Each row is a point. Examples show where two turns around zero, p and q, send a point. Where does a point land after both, in the order given? Backwards means that the second turn is done in reverse. Each puzzle has new turns, and all numbers are rounded.
In the rows, 128 means zero.

Turn p:
[163 100] => [152  90]
[112  80] => [97 88]
[125 157] => [135 156]
[113 174] => [129 176]
Turn q:
[168  99] => [177 124]
[111  95] => [131  91]
[133 184] => [103 178]
[ 99 134] => [100 118]
Where do these land?
q, then p backwards: [ 57 154] => [63 90]
q, then p backwards: [150 118] => [150 138]
q, then p backwards: [163 102] => [170 138]
q, then p: [147 157] => [140 160]
p, then q: [123 109] => [127 108]

Turn p:
[155 120  95] => [157 112 100]
[147  76 100] => [141  71 107]
[ 93 163 136] => [100 169 128]
[117 154 180] => [115 160 176]
Turn q:
[142  98 108] => [132  97 105]
[ 74 171 130] => [105 193 126]
[ 76 129 159] => [ 76 155 142]
[175 128 113] => [171 103 127]
[173 114 130] => [156  91 139]
Where do these land?
q, then p backwards: [124 185 110] => [149 184 126]
q, then p backwards: [110  87 151] => [ 92  94 137]
q, then p: [135 143  80] => [166 131  95]
q, then p: [143  98 171] => [ 97  99 162]

Turn p:
[177  90  93 147] => [152  67 131 162]
[ 96 157 156  74] => [115 164 124  64]
[ 75 140 134 116] => [ 93 161 105 111]
[166  95 134 170] => [136  97 163 174]
[126 158 124 133] => [145 151 118 130]
Turn q:
[125 108 125  80] => [129 100 102  93]
[174 184 152 164] => [183 166 174 152]
[168 110 122  97] => [163  91 110 122]
[ 95 121  80 119] => [ 98 140  78 131]
[140 108 134 145] => [126 109 140 147]
[ 89 123 156 202] => [ 73 151 183 165]
[105 142 127  90] => [123 139 109  87]
Where do these land?
p, then q: [131 118  75 125] => [120 108  93 163]
p, then q: [155 132 106  99] => [149  93 108 129]
p, then q backwards: [204 156 137 117] => [194 153 166 112]
p, then q: [ 55 108 114 153] => [ 71 179 103 140]
p, then q: [148 117 156 147] => [125 122 168 125]
p, then q: [ 66 144 147 154] => [108 196 126 121]
q, then p: [136 121 160 100] => [121 105 147  97]

Turn p:
[ 63 154 115 152 177 112] => [ 63 171 136 127 154  91]
[ 86 118 137  92 108  91] => [122 132 118  77  96  92]
[171 134 180 141 113 124] => [176 114 141 169 108 113]
[ 84 128  99 136 179  91] => [ 77 155  99 114 161  92]
[179 152 122 147 108 180] => [155 127 151 169 127 189]
[146 104  85 102 100 112] => [135 113  81  98 114 159]
[116  74 120 120 102 125] => [117  78 114  98 114 129]
[142 134 131 140 106 145] => [135 121 140 144 112 149]
[165 154 163 122 159 172] => [174 140 171 155 164 138]
Turn q:
[131 174 134  95  87 130] => [105 144 129 102  73 107]
[108 112 156  95 162  95] => [118  86 139 108 161  92]
[142 139 144 170 138 150] => [123 153 155 163 135 145]
[157 104 108 121 168  92] => [158 138 117 108 182 110]
[130 164 108 128 155 147] => [ 96 158 129 112 142 148]
[100 172 118 163  95 122] => [ 90 149  99 165  96 124]
[129  31 128 124  92 160] => [206  69 129 137 109 171]
Where do these land?
p, then q: [127 137 168 112 152 126] => [134 143 144 127 145  87]
p, then q: [168 139 112 160 151 155] => [119 148 147 160 157 167]
p, then q: [127 102 112 149  53  93] => [165 106  78 138  71 153]
q, then p: [108 131 143  58 167  96] => [140 120 100  62 149  80]
q, then p backwards: [124 148 137  91 140 150] => [ 88 119 119 113 115 147]
q, then p: [108  78 118 138  87 117] => [126  85  93 147 127 166]
q, then p: [133 160 106 189 146 158] => [ 92 165 176 162 138 145]

Turn p:
[180  95 100 114 112 152 127  74] => [134 115 156 110 109 138 163  54]
[100 147  85 155  79 121 112  85] => [ 91 113 116 147 166 115  96  69]
[ 81 145 102 139 156 162 144 171] => [111 105  87 141 112 171  94 166]
[149  94 183 145  69 132  88 180] => [145  82 165 156 111  47 141 162]
[148 140 140 115 170 101  87 103] => [157 163 155  82 139 125 105 124]
[168 176 158 115 160  99 167 124] => [130 206 156 137 127 151 146 150]
[125  91 109 167 103 136 166 104] => [126  91 120 159 158 148 164  97]
[100 131 190 115 138 131 140 138] => [107 134 129 108 140 115 151 187]
[101 133  85  88 166 118 122 173] => [151 143  67 113  91 143  92 144]
Turn q:
[153 107  61 134 143 113 136 145] => [119 148 102 145 122 169 182 148]
[151  96 149 143 171  97 123 153] => [100 150 132 181 135  96 150 130]
[103 194 173 157 116 140 118 146] => [151 163 163  88 104  88  87 117]
[146  87 149 102 145 106  92 175] => [147 127 135 191 150  95 146 161]
[ 92 188 140 114 143 188 101 126] => [164 156 172  85 162 144  78 120]
[ 70  98  91  73  42 132 154  89] => [136  27  92  69 128 161 119 173]
[158 155 142 156 118 162 119 119] => [148 144 147 132 100 142 107  88]
[165 108 128 151 182 132 177 144] => [ 82 148 157 154 129 132 181  95]
[ 86 106 127 133  86 111 121  75] => [105  84  87 108 115 133  82 146]
[157 141 120 115 135  99 138 108] => [130 132  92 127 136 120 149 100]
Where do these land?
p, then q backwards: [122  53 113 155 157  84 138 149] => [161 140 105  51  96 121  95 136]
p, then q: [146 153 133 178  99 207 125 167] => [103  98 170 162  77 109  76 172]
q, then p: [ 43 113 140 114 163  91 119 137] => [166 148  76 113 122 119  83 188]
p, then q backwards: [152 132 123 121 150 111  93 104] => [123 176 143 128 129 154 125 128]
p, then q: [149 134 113 105 132 221 103 115] => [145  42 140 125 128 127  81 153]
p, then q: [105 122 175 113 108 106 128 119] => [111 144 120 110 149  95 163 144]
q, then p: [141 144 126  99 139 132 131 151] => [138 155 143 131 124 149 148 135]
q, then p: [146 150 117 128 165 121 172 101] => [ 91 149 104  98 147 161 139 113]
p, then q: [146 151 113 139  38  78 144 110] => [ 61 174  77  98 105 107  98 106]

Turn p:
[142 141 136 113 134  89 166 150 166] => [130 113 141 152 108  92 182 123 132]
[ 89 146 145 125 132 168 130 122 104] => [128 159 133 111 143 179 134 135 112]
[115 135  98 122 113  92 114 105 105] => [130 123 122 103 108 112 105  96  96]
[ 74 116 152 113 139 153  31 116  91] => [133 135 114  51 189 178  93  90 147]
[114  79 151 162 136 118 100 129 107] => [ 83 108 128 121 174 132  98 118 133]
[158 141 124 169 148 138 163 134  99] => [127 130 122 161 143 119 122 176  88]
[152 129  80 110 133 148 148 136 200] => [145 163 107 158  80  94 145 139 179]
[136 136 152 142 125 112 100 122 216] => [145 143 175 142 142  85 139 103 191]
[165 138 123 112 156 113  99 125 132] => [168 110 104 130 145 104 126 119 137]
[163 129 148 119 132 126 172  98 124] => [145 110 135 185 117 141 134 126 109]
[158 133 123 136  65 139 145 175  98] => [120  88 149 108  88 135 118 193 120]
[ 71 113 104 111 122 141 168 125  94] => [ 84 153 106 116  97 168 140 119  92]
Turn q:
[139 138  96 187 156 111 111 159 143] => [135 128 144 157 203 142 135 114 118]
[106 197 154 156  71 160  96  99 167] => [155 215 145 170  99 148 156 172 137]
[154  84 158 135 125 162 110 131 134] => [114  97 154 149 106 154 109 133 163]
[128 177 103 110  89  98 169 107 166] => [183 170  83 112 122 111 170 117 136]
[154 137  88 152 131 142  90 118 155] => [122 158 124 138 170 170 126 125 158]
[144 118 184 105 153 103 117 143 115] => [140  95 158 115 122  92  90 154 135]
[116 105 130 145 129  95 127 171 111] => [122  87 121 154 154 104 128 136 106]
[142 100  89  76 140 114 151 129  70] => [106  90  74  78 123 126  96 107 105]
[ 94  97 153 117 133 148 117  83 126] => [ 80 143 147 128  86 110 124 122 146]
[ 93 110 113  73 152 148 167 143 105] => [ 97  94 118  70 101 122 152 121  96]
[137 147 142 153 129 127 153 126 117] => [156 133 141 140 122 127 122 109 107]
Where do these land?
p, then q: [ 85 124 160 127 135 156 115 103 118] => [116 157 169  99 107 153 127 129 121]
p, then q: [132 124 101 174 166  65 134  67 129] => [109 178 120 151 164  78  66 105 104]
q, then p: [155 128  77  92 173 149 110 136 110] => [146 150  72 109 131 173 145 106 155]
p, then q: [129 121  75 128 109 138 116 115 173] => [155 169 100 145 143 118 143 159 154]
p, then q: [126 105 141 108 122 115 145 134 158] => [130 134 130 148 110 114 157 105 143]
p, then q: [142 156 158 161 113 105 113 122 197] => [178 128 171 143 130  73 115 130 160]
p, then q: [121  60 130 117  97 135 148 161 130] => [ 86 122 123 153 110 123 194 138 136]
q, then p: [165 150 116 107  92 170  96 120  78] => [152 148 112  70 117 149  97 174 157]
q, then p backwards: [151 195 145 107 131 157 158 154 135] => [129 203 136 100 106 151 119 131 102]
q, then p backwards: [127 128 133 131 135  89 110 117  97] => [141 119 103 165 139 116 113 115 121]
q, then p: [ 48 119 120 138 123 131 141 137 109] => [ 83 130 139 114 116 141 138 123  61]
q, then p backwards: [155 126 180 147 140 126 150 170 102] => [180 150 153 132  93 104 129 104 104]
